Each row is a point. Any point is a mix of the corners, with weights that add up to 1. It lies inside the corners' shape when no weight is negative. Say inside or outside, and name the corners with a negative weight.
In the rows, 128 means zero.

Corners:
(1): [ 36 109]
(2): [172 117]
(3): [162 145]
Points:
[109 132] => outside (2)
[131 129] => inside
[ 71 112] => inside
[ 61 113] => inside
[165 122] => inside
[158 142] => inside
[ 60 106] => outside (3)

Corners:
(1): [127 116 204 162 169 136]
(2): [115 117 110 147 146 167]
(3): [146 158 115 139 132 151]
(4): [  7 195  92 162 107 101]
(5): [105 147 143  74 114 118]
(6): [158 116 166 136 111 151]
(7): [127 143  86 111 109  95]
Points:
[ 98 154  95 120 110 117] => outside (1)
[ 94 169  90 106 110 123] => outside (1, 6)
[119 135 136 113 122 135] => inside
[113 141 137 101 121 130] => inside
[118 147 136 143 130 137] => inside

Corners:
(1): [131  96 141  74  78  86 153 103 149]
(2): [ 70 142 133 147 149 117 166 187 114]
(3): [ 86  73 158 126 166  83 134 169 179]
(4): [ 82  68 136 109 160  87 131 175  72]
(5): [ 70 104 167 168 209  87  96 157  70]
(6): [ 54  97 102 152 164 120 113 153 108]
(7): [231 184  66  53 116 189 160  51  94]
(8): [201 170  63 130 107 139 194 117 124]
(9): [219 144  63  92  54 198 162 120  84]
(10): [114 116 121  94  90  82 125 183 163]
Points:
[144 125 105  96 106 119 158 132 128] => outside (5)
[121  96 135  83 112 103 141 159 138] => outside (5, 6, 8)
[104 109 130 107 139 111 137 150 111] => outside (8)
[114 120 127 111 118 111 154 144 126] => inside

Corners:
(1): [150 123  83 123 134 179 184 133 110 106 151 115]
(2): [206 144  62 109  65 128 104 131 167 154  89 121]
(3): [114 111 189  23 167  42 116 157 123 108 174 182]
(4): [167 128  99 201  81 119 139 107 204 155 184 100]
(5): [186 201 144 146 102 106 159 116 192 102 107 112]
(6): [134 107 192 106 166 119  77 129 133  67 108 119]
(7): [118  56 190 116 143 105 131  87  65 146 126 104]
(8): [ 94 152 226 155 123 188  88 143 139 187 182 136]
(9): [179 167 112 153 169 136 124  99 161 179  85 153]
(10): [161 182  59 196  46 127  71 128 130 137 144 186]
(11): [160  85 226 182 194 123 116 103  56 159 205  81]
(12): [ 99 153  62 156 141 117 121 158  95 162 130  56]
(13): [110  67 196  66 181  69 132 197  95  83  89 202]
Points:
[158 161 113 158  96 120 106 126 140 126 132 147] => inside
[ 75 122 136 158 162 132 121 168  51 121 140  78] => outside (2, 3, 4, 9)
[138 129 153  92 142  89 121 141 131 125 145 146] => inside
[136 135 149 161 157 132 156 106 113 161 167  66] => outside (2, 6, 10, 13)
[133 100 163 150 152 154 108  88  97 135 166 129] => outside (2, 5, 12, 13)
[130 111 184 132 157 106 107 127 112 126 137 124] => outside (1, 2)

Corners:
(1): [125 190  93 150 140 105 118  89 186 213 169 155 172 131 102 224 102  98]
(2): [ 63  98 104 186 107  70 144  90 137 187 125 186 149 134 141 158 116  83]
(3): [154 139 129 163 161  72  90  76 127 179 102 191 167 128 166 182  88  87]
(4): [144 126  98 194  90 110 127  82 161 162 172 145 141 145 144 213 113  42]
(5): [140  71 164 142 130 140  87 125 127 162 140  96  99 112 171 118 113 147]
(6): [113 150 124 151 121 114 111  91 119 137 123  93 139 161 167 104 137 139]
(7): [ 87 143 167 104  54 159 169 134  74 103 121 109 139 126 154 186 125 122]
(8): [116 130 171  99  55 116 193 176 150  35 126 102 120 126 172 160 158 147]
(9): [130 138  43 158  86 116 175 103 132 179 129 128 151 168 144 224 105  93]
(10): [147 132 165  90  43 116 148 187  89  47 141  74 157 133 102 150 107 131]
(11): [154 112 167  82  23 121 193 163  80  41 100  61 163  69 114 155 142 111]
(12): [135 124 145 134 249 161  79 122 122 108 169 112  99 142 142 104 135 128]
(13): [127 141 145  80  64 108 183 178  92  77 119 110  87 107 133 100 135 109]
(14): [159  83 169 116 150 116 142 133 115 140 161 101  78 189 133 105 181 114]
(15): [155 131 162 131 146 172 119 146 149 163 137 109 149 153 165  60 127 116]
(16): [116 126 159 148  52 115 167 156  77  99 105 152 127  89 134 110 150 151]
(17): [122 108  64 121 106 107  91  57 166 157 140 180 156 136 154 165 120  79]
(18): [133  77 182 158 185 141 127  83 153 135 100 109  58 162  97  54 132 150]
(19): [146  90 160 120 148 121 187 103 109 123 192 109 105 144 136  91 108 137]
Points:
[123 135 126 125  84 122 153 133 118 119 141 113 140 132 148 152 132 116] => outside (3, 18)
[120 129 128 134  89 128 140 134 128 118 124 113 135 126 141 150 129 120] => outside (3, 14, 19)
[137 116 110 159 141  98 124  85 134 167 135 143 123 137 132 149 123 100] => outside (7, 8, 10, 15)
[129 134 164 113 111 124 144 153 113 107 150 106 131 127 153 137 128 111] => outside (9, 16, 17, 18)
[125 125 135 129  76 109 150 147  94  95 131 108 131 132 141 168 131 112] => outside (1, 15, 17, 18, 19)
[130 146  99 126  93  90 130 119 136 132 137 134 152 121 139 199 119  87] => outside (7, 15, 16, 18, 19)
[147 111 138 123 128 132 116 109 114 125 138 105 124 148 147 113 123 113] => outside (1, 2, 8, 16)
[153 136 142 144 123 120 136 129 132 132 149 118 120 138 131 138 123 120] => outside (2, 7, 11, 17)
[130 132 120 145 105 123 131 113 145 126 132 137 154 129 132 178 115  97] => outside (5, 6, 13, 14, 19)

Corners:
(1): [174 132 190 164 169 132 102 166 168 121 141  89  23 158 100 124 159 142
 113  72]
(2): [172  87 160 158 148 143 118 176 187 113 140 131  87 111  76  92 171 134
  72 119]
(3): [ 83 113  76 142 195 112 177 117 108 137  72  57 144 177 119 120 125 104
  58 188]
(4): [157 139 196 125 136 112 118 161 188  80 147 153 106  92 143 158 143 170
 112 115]
(5): [123 133 140  64 113 142 175  93 156 130 127 186 140 114 143 149  63 169
 148 123]
(6): [112 150 164 115 161 145 159 170 183  92 195 165  74  73  97 153 128 158
 143  98]
(7): [117 140  76 139 172  86 101 104  73 138  85  97 145 179 137  80 103  89
 109 148]
(8): [ 87 112 148 103 117 152 156 119 175  96 111 139 154  76 120 148  96 151
 163  93]
(9): [120 155 145  78 116 106 152  72 149  95 120 150 114  64 122 109 107 152
 158  84]
(10): [133 115 116 162 122 113 133  84  84  93 137 129 115 115 135 125  83 128
 152 138]
(11): [ 58 166 130 127  94 105 158 100 116 113 122 174 115 137 129 125 127 131
 132 134]
(12): [ 79  82 120  34 106 113 150  87 174 110 151 151 153  70 133 146 142 141
 118  97]
(13): [ 95 156 160 100 107 164 138  83 163 105 193 128 132  89 125 155 135 139
 130 108]
(14): [103 134 148  94 145 142 118  92 166  84 153 198  90 108 107 176 115 119
 140  96]
(15): [ 97 150 119 147 120  73 141  94 111 115 125 161 147 133  71 124 144 159
 152 105]
(16): [114 122 113 151 184  85 130 131  77 176  83  91 131 144 116 100 134  96
 106 194]
(17): [ 86 107 101 169 178  41 155  87  91 177  92 108 151 177  98  91 120  72
  51 109]
(18): [129 135  73 156 174 100 154  96  73 160  77 111 150 181 134  85 170  80
 130 148]
(19): [108  75 105 112 200  48 130  74 135 132  95 114 120 174 124  60 114  69
 137 131]
(20): [131 137 160 170 124 160 105 126 194 120 187 151  73  59 125 154 157 187
 124 106]
(21): [145 146 149 127 111 124 147 156 249 132 174 144  67 133  74 172 152 119
  92  73]
Points:
[132 132 137 137 148 120 133 118 155 117 138 131 107 126 108 129 129 134
 121 106] => outside (11, 12, 16)
[108 126 141 108 127 125 145 105 156 114 141 159 115 103 114 137 122 136
 141 103] => outside (3, 4, 7)
[115 132 145 112 129 116 143 106 156 113 138 150 112 103 114 130 127 137
 137 103] => outside (3, 7)
[132 119 135 107 143 133 131 119 145 114 117 123 118 124 122 131 126 121
 113 124] => outside (6, 11, 15, 17, 19, 20)
[114 124 132 122 145 117 143 112 145 126 126 132 116 125 122 126 123 123
 116 118] => outside (15)
[116 129 135 127 151 115 140 122 141 121 126 126 109 123 114 122 129 129
 120 121] => inside
[104 127 138 121 139 115 138 112 138 110 127 139 122 112 119 127 118 139
 129 118] => outside (18, 21)
[144 105 129 143 130 123 131 111 145 108 116 115 104 128 138 110 117 136
 126 120] => outside (6, 13, 14, 15, 16, 17)
[115 125 128 124 140 107 137 105 143 123 123 129 120 132 115 122 129 125
 119 117] => outside (6)

Corners:
(1): [121 181  97 144 108  88 116 170 161 127 101  97  97 113  66 136 140 127
 119 126]
(2): [ 85 161 111 127 129 105 103 164 151 142 118  89 149 109 109 110  91  70
  82 101]
(3): [126 157 178 196  98 166 132 140 119 199 163 167 179 119 199  66 139  95
  97 125]
(4): [ 74 126 193 147 103 126 126 103 117  97 153 135 142 116 176  81 125 129
  91 153]
(5): [133  79  49  95 139 183 117 172 163 125 151 129 144 143   8 131  98 194
  97  99]
(6): [121  77  79 144 126 153 132 166 163 124 143 172 107 181  81 149 100 148
 118  52]
(7): [ 84 185 111 137 141 119 172 134 196 133 118  80  84 120  99 153 130 119
 133 166]
(8): [186  97  53 132 120 145 123 107 147 154 126 164 112 211  67 163  72 157
 111  90]
(9): [ 97 136 138 126 200 106 149 115 168 170  84  77  93 120  75  89 139 158
 123  94]
(10): [190 106  59 137 120 122 144 184 114 111 155 160  92 187  86 165  60 141
  93 165]
(11): [ 38 155 183 185 129 123 195  80  74 159 176 172 188 127 211 115 139 149
  99 124]
(12): [ 64 162 208 220 148 140 107  92 106 176 184 169 171 139 211 131 166  98
  63 186]
(13): [104 151  94  85 161 110 109 195 216 154 104  90 121 125  43 114 123 159
 168 111]
(14): [112 101  99 150 145  80 126 155 151 133  97  84 132 131  42 133 107  96
 138 147]
(15): [ 86 120 122 107 134 126 126 149 146 132  82 147 116  78  84 166 120 138
 161 172]
(16): [114  80  89  80 158 149 163  99 139 112 189 153 121 162  69 149 171 138
 131  59]
(17): [114 156 143 212 154 174 139 100  91 109 155 145 154 124 207 140 141 133
 133 184]
(18): [ 46 165 239 171 121 167 135  89  68 128 114 162 164 149 226  79 183  77
  88 190]
(19): [167  63 138 114 124 157 126 145 123 100 107 149 193 158 136 167 131 123
  89  87]
(20): [ 12 111 170 174 135 139 140  98  84 150 160 145 156 112 249  91 188 140
 103 223]
(21): [144  75 103 124 106 153 113 174 102 138 138  88 125 158 106 156  93 135
 135 125]
Points:
[ 91 135 138 154 133 136 131 134 126 135 140 128 134 125 136 122 132 129
 117 148] => outside (8, 19)
[101 131 125 146 127 143 137 127 130 133 140 139 124 135 125 131 124 135
 109 139] => outside (13, 14, 19)
[107 121 128 141 131 140 127 133 124 141 139 136 144 134 122 120 129 134
 108 134] => outside (6, 7)
[117 127 129 149 139 129 134 131 139 147 142 137 138 142 126 136 116 120
 111 117] => outside (1, 5, 18, 20)
[ 79 117 126 108 113 132 144 147 129 112 137 132 137 130 126 136 125 138
 111 125] => outside (3, 8, 9, 12, 14, 17)
[ 98 117 121 140 118 135 123 164 138 137 139 124 149 143 114 117 119 129
  98 132] => outside (8, 9, 15, 16, 17)

Corners:
(1): [113 109 135 138 149 122 122 109 143 114 126  79 134 156 108 167 155 249
  82 138]
(2): [110 137  97 153 137 141 129 135 117 135 111 122 141 125 128 152 118 146
 144 109]
(3): [106 135 125  79 150 122 135 153 142 131 109 136 129 127 102 116 136 149
 149 100]
(4): [102 135 150 149 131 154 148 137 142 115 121  99 162 128  76 109 125 116
 138 125]
(5): [135 154 119 148 123 125 115 138 134 108 131 131 112 129 135 146 122 110
 125 140]
(6): [110 115 144 153 136 114 138 134 152 122 122 137 121 156 138 150 138 147
  58 140]
(7): [124 119 134 125 146 163 134 120 142 144 112  93 130 146 135 101 125 107
  57 142]
(8): [118 102 108 170 118 121 129 132 140 137 172 125 106 123 144 135 123 103
 114  90]
(9): [127 102 138 157 112 124 131  93 141 128 134 129 118 114 135 138 134 109
  87 132]
(10): [126 129 126 144 190 117 115 139 131 130 119 134 120 117 132 110 131 110
 136 135]
(11): [217 139 136 155 148 102 115 142 138 130 111 146 132 117 142 144 146 115
 111 147]
(12): [100 111 124  73 136 123 121 133 144 130 106 122 117 117  86 139 124 118
 150 157]
(13): [130 111 142 155 101 177 141 115 119 154 133 141 114 125  94 110 116  96
 138 137]
(14): [123 117 139 155 125 136 133  60 116 135 172 121 128 162 108 134 119 125
 122 153]
(15): [124 113 151 145 113 135 136 137 128 113 108 121 110 140 132 149 137 101
 131 116]
(16): [112 136 132 150 119 117 103 153 144 145 110 133 115 106 132 147 146  97
 143 126]
(17): [153 113 144  90 112 113 143 139  81 125 120 129 178 108 109 127 118 175
 148 146]
(18): [145 110 120 136 111 123  85 143 131 127 100 141 123 120 132 134 112 106
 136 117]
(19): [116 145 142 157 113 109 147 149 104 125 124 125 128 132  79 132 121 103
 118 111]
(20): [135 115  93 136 109 109 133 114 110 132 131 126 123 133 130 113 136 106
 138 124]
(21): [114 131 132 154 114 109 133 114 155 135 128 134 125 136 127 146 106 122
 128 138]
Points:
[127 118 128 136 137 128 125 126 141 129 125 132 116 130 123 122 126  98
 124 134] => outside (1, 2, 16, 17, 19)
[127 123 128 135 130 130 136 121 125 129 132 121 131 130 114 130 126 133
 125 130] => outside (6, 16, 18)
[123 126 132 133 130 127 128 131 131 128 116 124 129 130 118 132 130 126
 121 134] => outside (8)
[128 120 134 139 132 132 126 130 131 129 123 124 128 127 121 133 128 125
 116 130] => outside (20, 21)

Corners:
(1): [126 138 181 116  80 115 160  91 142 164 127 204 188  75 195 123 160 114
 171 185]
(2): [ 75 172 132 137 153 157  96 165 133 121 120  95 163 149 138  97 156 135
 112 131]
(3): [120 124 196 168 139 143  60  55 130 117 153 144 197 115 135 132 137 183
 112 114]
(4): [ 83 164  87 107 147 158 128 161 177 115  96 110 147 125 179 131 162 155
 141 100]
(5): [164 130  75 151 122  98 187 174  66 215 130 135  77 110  69 120  71 121
 171  54]
(6): [ 88 143 127 117 159  80 144 169 127 163 117 172 132 136  82 118  91 206
 129  83]
(7): [ 56 114 109 120 195 197 107 100 115 116 158 131 194  99 116 127 198 119
 147 187]
(8): [138  74 106 172 138 125 125  88 147 149 124 194  73 107 161 156  91  54
 116  70]
(9): [165 148  89 131 157 135 154 136 180 137  65 104 112  89 174 172 190  44
  80  99]
(10): [178 126 182 101  81 120 161 110 150 128 176 199 181 100 140 158  95 140
 149 123]
(11): [106 203 150 169 108  24 107 142 171 143 109  59  50 140  74 159  55 192
 171 103]
(12): [108 127 187  51 149 131 158 140 183 145 102 133 177 121 190  96  96 198
  84 111]
(13): [ 99  83 162 111 204 153 143 146 140 120 115 142 190 187 152 106 146 145
 157 131]
(14): [ 98 143 124 165 173 139 164 107 147 161 141 150 163 127 155 115  80 146
 105 153]
(15): [108 178 156 127 144 114  97 168 120 200 115 126 149 148 159 162 135 141
 108  87]
(16): [147 132 119 122 116  75 107 190 123  89 116 141 125 129 154 170 124 139
 112 176]
(17): [ 92 113 144 114 141 160  89 141 189 125  60 118 137  87  97 167 119 153
 157 192]
(18): [138 161 142  83 111 107 108  42 175  91 180 130 208 158 166 125 121 148
 104 106]
(19): [ 59  85  97 171 157 116 168 138  89 166 100 136 122 143 108 169  70 142
 150 106]
(20): [105 146 148 142 119 118 105  82 107  96 126 168 120 120  95 170  85 171
 187 180]
(21): [ 66 158 110 147  88 109 157 141 153 118 123  82 102 191  83 132 124 249
 145 143]
Points:
[118 116 146 115 135 121 131 120 143 139 127 158 155 114 149 126 116 133
 137 119] => outside (9, 14, 15, 20, 21)
[112 133 138 135 145 121 122 126 138 134 119 130 139 130 124 144 114 147
 127 126] => outside (1, 4)
[113 132 135 132 140 123 136 131 133 142 126 144 146 128 128 134 113 147
 135 118] => inside
[122 137 150 124 122 110 128 132 144 139 117 138 138 131 129 143 111 153
 136 120] => outside (4, 7, 14)

Corners:
(1): [102 115  91 143  88 127  36 123 120  62  97 176 139 124 114 149 108 103
 123 143]
(2): [156 114 172 147 121 129 109 108 137 100 138 157 156 110 125 233 159 144
 136 160]
(3): [151 108 133 113  96 158 145  52 107 181 126  57  38 112 124  61 160 185
  80 113]
(4): [ 85 153 138 102 172  95 123 102 144 155  96 163 155 114  87 233 166 149
 107 132]
(5): [146 125 130  95  94 115 144 132 186 186 156 100  59  86 144  90 150 133
 103 114]
(6): [130 111  83  98 145 142 167 144 112  64  92 191 198 173 148 169 100 108
 192 125]
(7): [151 148 142 166 113 197 136  95 163 226 118  16  88 102 138  28 152 144
 102 133]
(8): [163 147  98  81 104 177 139 105 208 182 147  66  58 184  71  79 121 176
  94 163]
(9): [205 140 112 112  65 134 117 150 113 249 175  35  31 143 108  57 116 151
 107  96]
(10): [ 84 169 151 171 199 114 113 155 125  64 150 235 227 154 118 150 169 142
 176 145]
(11): [207 127  36 112 153 143 148 124 144 206 159  58 117 115 119  79 121 128
  80 173]
(12): [ 79 109 107 175 143  40  91 147 131  77 133 131 177 109  78 135  77 114
 136 140]
(13): [ 94 190 103 101 115  89  91 149 102  68 145 179 212 113 142 174 132 199
 152 131]
(14): [125 158  94  63 123 101  92 148 112 100  38 141 127  52 101  96  73 132
 120 192]
(15): [128 119  98 188 167  92 106 100 132 134 125 183 178 110 130 176 114 148
 185 138]
(16): [115 192 100 157 167  97  91 172 154  67  87 102  96 106 122 149  59  98
  81 150]
(17): [197  73  76 123 105 154 135 167 158 160  88  54  95  93 152  84 136 187
 104 113]
(18): [114 189 128 168 158  77 156 110 143  47 104 182 197 160 108 155 167 129
 157 107]
(19): [135 133  94 139  80 145 138 147 143 193 128  83  87 168 143  75 131 162
 129 211]
(20): [121 114 117 123 149 178 129 132 101 107 134 140 142 110  89 207 201 142
 206 176]
(21): [ 91 169 137 212  96 125 175 178 158  89 149 204 171 108 110 203 141 170
  93 169]
Points:
[146 123 112 153 127 136 127 128 146 131 132 107 116 124 119 114 127 128
 123 129] => outside (4, 13, 14, 19)
[123 131 126 164 153 124 119 119 139 114 111 133 145  91 112 152 149 132
 129 140] => outside (6, 8, 9, 13, 19)
[130 142 112 131 125 133 126 135 138 126 124 127 133 129 120 125 132 143
 125 148] => outside (15)
[112 161 133 134 125 127 100 134 118  71 105 147 149 119 105 144 113 124
 132 146] => outside (4, 5, 11, 15, 17, 19)
[124 133 111 125 108 127  98 136 145 118 113 123 125 110 110 146 110 140
 126 138] => outside (3, 10, 11, 18, 19)
[155 114 116 140 107 136 146  99 161 182 137  93 101 134 122 111 147 152
 111 124] => outside (10, 13, 14, 16, 20)
[ 87 178 134 165 140  98 107 146 135  79 121 195 193 144 110 169 121 138
 144 148] => outside (3, 5, 11, 17, 20)
[125 148 119 135 127 119 118 137 138 118 113 126 122 118 118 131 123 141
 125 139] => outside (11)

Corners:
(1): [129 137 115  97 143 125  96 134 132 112 172 122 136 116  85 134 117 110
 134  99]
(2): [122 173 110  84 140 106 146 117 150 127 147 124 134 148 136 131 123 111
 145 130]
(3): [138 116 138 115 107 115 137 131 159 120 150 147 132 123 116 108 104 148
 143 112]
(4): [107 120 116  97 122  97 109  90 141 146 159 117 124 130 139 121 197 143
 163 138]
(5): [146 139 136 119 170 137 119 109 118 108 136 120 104 143 139 150 112 136
 118 143]
(6): [122 168 123 141 135 120 119 113 124 141 116 124 110 155 133 142 111 145
 123 124]
(7): [123 113 118 113  90 115 114 126 129 154 142  98 148  91 121 157 120 145
 120 130]
(8): [119 149 125 125 146 119 122 140 131 110 115 127 156 126 129 110 186 123
 152  68]
(9): [112 143 142  92 113 120 112 132 143 128 134 143 150 134 123 114 129 141
 112 102]
(10): [143 166 123  85 105 143 108 141 111 149  95 124 156  98 154 126 112 143
 132 149]
(11): [123 128 145 115 119 111 117 134 109 113 106 145 122 134 126 104 102 118
 124 139]
(12): [166 131 155 128 194 150 129  56 148  94  84 121 125 159 130 123  99 157
 143  90]
(13): [103 118  88 115 102 171 120 134 104 131 174 114  98   7 131 121 176 144
 123 122]
(14): [140 117 122 134 161 119 122 136 130 134 108  92  44 157 124 123 118 109
 117 156]
(15): [132 117 130 109 228 113 134 152 123 112 128  96 117 127  46 148 120  98
 139 150]
(16): [136 126 125 100 132 134 124 121 132 109 107 131 115 134 116 120  94 159
 151 101]
(17): [123 116 140 138 112 153 135 132 122 120 109 126 145 119 119 122 132 143
 119 126]
(18): [133 168  97 124 135 116 111 129 129 116 101 115 116 147 118 112 139 161
 115 122]
(19): [112 129 123 133 167 172 136 132 118 106 111 224 156 142 147 121 105  93
 119 113]
(20): [121 121 100 121 120 122 160  76 123 146 138 129 100 116 131 138 190 152
 128 120]
(21): [110 118 111  91 106 113 130 149 118 186 124 106 145 130 146 112 114 133
 123 150]
Points:
[128 130 127 117 149 115 124 122 135 124 134 127 121 146 109 129 118 124
 125 131] => outside (8, 10, 13, 16)
[129 132 126 110 139 131 117 127 129 124 129 127 126 128 119 126 112 131
 129 126] => outside (8, 20)
[136 151 133 110 159 121 123 133 129 124  99 124 135 156 130 131  94 124
 127 129] => outside (1, 3, 4, 13, 17, 20)
[122 130 121 117 144 129 127 123 130 128 134 129 128 125 122 127 137 129
 128 120] => outside (10, 11, 16)

Corners:
(1): [135 127 150 119 171  90  96 189  56 152 139 139 170  96 140 109 109 150
 108 132]
(2): [119 114 165 118 133  82  76 173 116 128 142 141 168 100 131  83 127  66
 100 160]
(3): [113 147 133  98 133 126 142 110 153 108  77  93 104 120 116 170 102 104
 104 154]
(4): [169 151  97 108 107 106  57 113 142 120 125 110  97 126 112 174 187 226
  88 122]
(5): [132 142 121 128 108 136 167 105 135 137 116 130 162 119 139 160 153 117
  97 103]
(6): [144 177 114 151 125 152 136 110 154 102 114 172 128 139 158 124  80 105
 178 104]
(7): [126 123 150 145 134  71 144 148 124 168 152 150 114 113  92  96  92 111
 111  85]
(8): [160 136 168 140 133 138 178  95 128 128 110 152  95  84 109 129 123  87
 132 140]
(9): [ 86 142 180 129 121 122 120  97  56 124 136 191 127 140 105 160  93 108
 119 106]
(10): [103  67 114 129 131  87  94 174  82 193 156 172 138  70 115 102  89 123
 127 120]
(11): [155 108 127 136 101 120 142  88 144 111 123 116 175 146 125 143  97 115
 153 106]
(12): [169 146 104 127 151 204 120  79 173 141 114 120 136 179 147 174 120 111
 106 115]
(13): [124 160 128 117 181 123 156  66 118 133 128  83 124 116 117 134 153  96
 140 152]
(14): [141 158 130 138 101 172 123 141 151 129  95 140 132 144 108 122 107 102
 194 122]
(15): [152 130 133 176 157  79 121 163  45 110 120 140 140  99  76  91 131  69
 102 139]
(16): [123 117 132 149  99 135  75 143 140  96 136  72  91 117 166 162 147 195
 102 135]
(17): [123 120 163 166 124  35 104 158  57 158 102 137 128 119 132 131 113  99
 144 132]
(18): [157 124  88 122 102 119  86 165 133 149 219 123 106 137 165 178 161 249
  99 181]
(19): [162 142 142 110 111 134 157 103 107 128 114 127  71 102 132 136 116  62
 149 101]
(20): [120 138 118  98 131 159 178 104 120 146 103 134  83 128 146  90 136 116
 109 161]
(21): [169 114  86 130 190 126 113 141 168  97 184 121  83 149 142 156 211 186
 121 139]
Points:
[141 127 133 130 130 116 124 127 115 130 130 126 123 118 122 135 130 119
 120 132] => outside (6)
[143 134 136 132 137 110 117 131 115 128 129 121 118 130 125 139 134 128
 118 137] => outside (5, 6, 10)
[137 127 128 130 131 122 123 128 121 131 135 136 125 118 124 130 122 122
 122 126] => outside (17)
[145 126 129 138 129 115 117 130 121 130 141 133 134 121 129 139 132 132
 124 118] => outside (3, 20)
[137 123 122 137 142 105 104 136 115 124 127 102 110 122 140 136 136 147
 119 128] => outside (2, 5, 8, 9, 14, 18)
[139 135 132 129 137 119 132 120 115 139 125 138 126 121 122 133 123 111
 125 128] => outside (16)
[142 135 126 128 129 121 120 125 121 133 126 129 126 124 131 143 136 134
 116 124] => inside
